Each row is a point. Two turns around zero, p and q, are shown by what they do to some points. Write where each new point lands after one turn and then the other. Backwards means that the second turn is done in reverse. Each puzzle has new turns, and all numbers are rounded.

Turn p:
[-31 -24  -6] -> [-39   5   4]
[ 26  30 -11] -> [ 33 -20 -14]
[-27 -12  18] -> [-22  26   0]
[32  6 -1] -> [ 28 -12  11]
Turn q:
[-28  31 -45] -> [-44  41 -14]
[17 -7 28] -> [ 28 -14  12]
[-23 -22  20] -> [-12 -28  22]
[ 17 -22   0] -> [ 12 -20 -15]
[-10  17   7] -> [-3 14 15]
[ 27   3 -10] -> [ 18   7 -21]
Where do these land?
p, then q: [ -5 -20 -30] -> [-18 -29  13]
p, then q: [ 29 -11  28] -> [38  9 14]
q, then p: [  6  24 -20] -> [ 10 -12 -28]
p, then q: [-30   7  22] -> [-17  34   1]

Turn p:
[-34  36  13  18] -> [-40  18   6 -32]
[ -4   1 -11  21] -> [-5 23 -3  6]
[ 41 -23 -16  -8] -> [ 44  -5 -11  21]
[-27  10  32  26] -> [-29  16  34 -16]
[ 13 -25 -20 -10] -> [ 17  -8 -12  28]
[ 12 -27 -15 -27] -> [ 17 -26 -13  27]
[ -1  27  17 -20] -> [ -4 -18  -2 -33]
Turn q:
[-21 -14   0 -41] -> [-39   2  -8  27]
[ 17 -20 -18  27] -> [ 34  10 -22  -2]
[  4  20 -13  10] -> [  5  14   8 -20]
[ 26 -16 -16 -14] -> [ -4   1 -36  -8]
[-10 -21  37   7] -> [ 10 -32   9  28]
[-16  51   9  10] -> [ -7   6  48 -25]
Where do these land?
q, then p: [-26  13   7  34] -> [ 23   0  29 -26]
q, then p: [-21  12 -32   4] -> [ -9   5  -6 -39]
q, then p: [  3  10 -34  21] -> [ 13  -7 -21 -33]
p, then q: [ 22   6  49 -22] -> [-17 -45 -30  15]
q, then p backwards: [  1 -10   4 -14] -> [-11  -4 -10  -8]
q, then p backwards: [ 21 -31   6 -24] -> [-11   1 -31 -30]

Turn p:
[-6 37  9 20] -> [-28  26  14 -14]
[-33  29   1 -29] -> [ 22  26   5 -40]
[  4 -24  -2  17] -> [ -7  -9 -17  21]
[-28 -21 -14  11] -> [  9  15 -33  11]
[ 32 -13  23  12] -> [-25 -34   5   9]
[ 31  -8 -17 -32] -> [ 30 -24  26  12]
Turn q:
[  0   8 -47   7] -> [ 31  30 -12  17]
[-10   8  10  43] -> [  3 -29 -29  20]
[ 33   1  23 -14] -> [  0 -12   8 -40]
[-20  13  -1   2] -> [ 3 -7  8 21]
[ -3 -29  14 -38] -> [-35  18  25 -18]
Where do these land?
q, then p: [ 26  -7 -30 -55] -> [ -7  -5  45 -51]
p, then q: [-12 -19  20  16] -> [ 1 27 -3 20]
q, then p: [ 6 22 26 -3] -> [  6 -30 -16   0]
p, then q: [-22  -2  -2   2] -> [19  9  6  2]
p, then q: [  3   6 -14  39] -> [ 10 -20  -8  34]
